Each row is a point. The points of each table are mixes of a few directions, plus a little noise. How many directions does each table use, and how many do they share? Where both have some left over, give the other angles between the two spaces (their principal angles), to ten degrees, smallest first.

First (5 x 3)
[[-20 -12  16]
 [ 50  34 -44]
 [-53 -35  44]
 [-29 -19  25]
 [ 51  34 -45]]
Second (7 x 3)
[[-12  -7  10]
 [ 13   9 -11]
 [-38 -26  33]
 [-20 -14  17]
 [ 95  65 -83]
 [ -1  -1   1]
 [-38 -26  33]]
Directions: first 1, second 1, shared 1

First (9 x 6)
[[ 11  22  59 -60 -25  34]
 [  9  19  52 -52 -22  30]
 [ -6 -13 -36  37  14 -21]
 [ -4 -10 -25  25  11 -15]
 [ 10  23  59 -61 -25  35]
 [ -1  -3  -8   9   4  -5]
 [ -6 -14 -35  36  15 -21]
 [  1   4  11 -11  -5   6]
 [-14 -27 -75  77  32 -45]]
Second (8 x 6)
[[  2  22 -14 -26   6 -16]
 [ -3 -28  37  62   5 -31]
 [  2  36 -33 -95  24 -43]
 [  3  16 -25 -21 -15  51]
 [  4  10  -2  17  -7  11]
 [  8  15   7  82 -25  34]
 [-13 -45  17 -50  22 -32]
 [ -4 -27  15  28 -10  27]]
Directions: first 1, second 3, shared 0; angles 60

First (10 x 8)
[[-14   7 -14  25 -37   5 -15 -51]
 [ 32  47  33  27  18   9 -22  36]
 [  5  24   6  23 -12   6 -17 -11]
 [ 22  23  22   5  24   3  -4  41]
 [-14 -21 -17  -9  -9  -6   8 -18]
 [ 66  86  72  36  48  14 -37  91]
 [ 29  36  31  12  24   6 -16  43]
 [-54 -73 -59 -34 -38 -14  34 -78]
 [-20 -63 -26 -55  19 -15  48  10]
 [-48 -61 -52 -24 -36 -11  26 -68]]
Second (10 x 8)
[[-18 -41 -49  -6  -2 -61  32 -41]
 [ 10 -15 -31 -57  49 -37   1  30]
 [-14  -9 -27 -16 -11  -2 -12 -31]
 [ -8  20  -9  11 -27  20 -35 -38]
 [ 35  57  60  60   4  16 -13  40]
 [-22 -48  29  34 -27   9  73   0]
 [ 18 -20 -21 -48  62 -56  24  49]
 [-27   8  12  10 -58  76 -32 -44]
 [ 38  39  65  -4  40  42 -10  95]
 [-13   9 -31  15 -30  -8 -27 -60]]
Directions: first 2, second 4, shared 2

First (9 x 11)
[[-76   2 -36  48  -1  23   6  29 -46   3 -28]
 [  9 -52  -7  -3 -23  -6 -10 -83 -31  -4   6]
 [-20 -16  51   3  -1  32  22  23  16   1 -36]
 [ 47  65 -85 -37  40 -22  -4 -20  18  -7  32]
 [ 47 -42  15 -50 -36  37  39 -79  -2 -28 -37]
 [-17  16  45  23 -44 -17 -26  89  -6   5   0]
 [ 44  39  -4 -18  44 -44 -61 -24  24  27  50]
 [ -4  34  -5  -5  31   9  -3  10  11  10 -11]
 [-29 -45  23  43 -15 -20  37  55  24  -8  29]]
Second (11 x 11)
[[ -7  -5  81  -2   2   7 -67 -22 -17  39 -27]
 [ 15   8 -95  -2  -3 -10  73  22  19 -42  33]
 [-63  -7  21  30  14  44  23  26 -11   6 -52]
 [-47  -5  15  24  10  35  19  20  -8   6 -40]
 [ 75   8  10 -38 -18 -54 -58 -40   5   5  54]
 [ 16   4 -71  -4  -4 -12  52  13  14 -32  30]
 [  2   5 -66   2  -2  -3  60  22  14 -32  18]
 [-65 -11  58  28  14  47  -7  15 -18  24 -65]
 [  7  -3  71  -7  -1  -5 -69 -27 -14  35 -13]
 [ 26  -1  42 -15  -5 -18 -56 -28  -3  22   9]
 [ 42   8 -67 -17  -8 -33  34   0  17 -31  48]]
Directions: first 6, second 2, shared 2
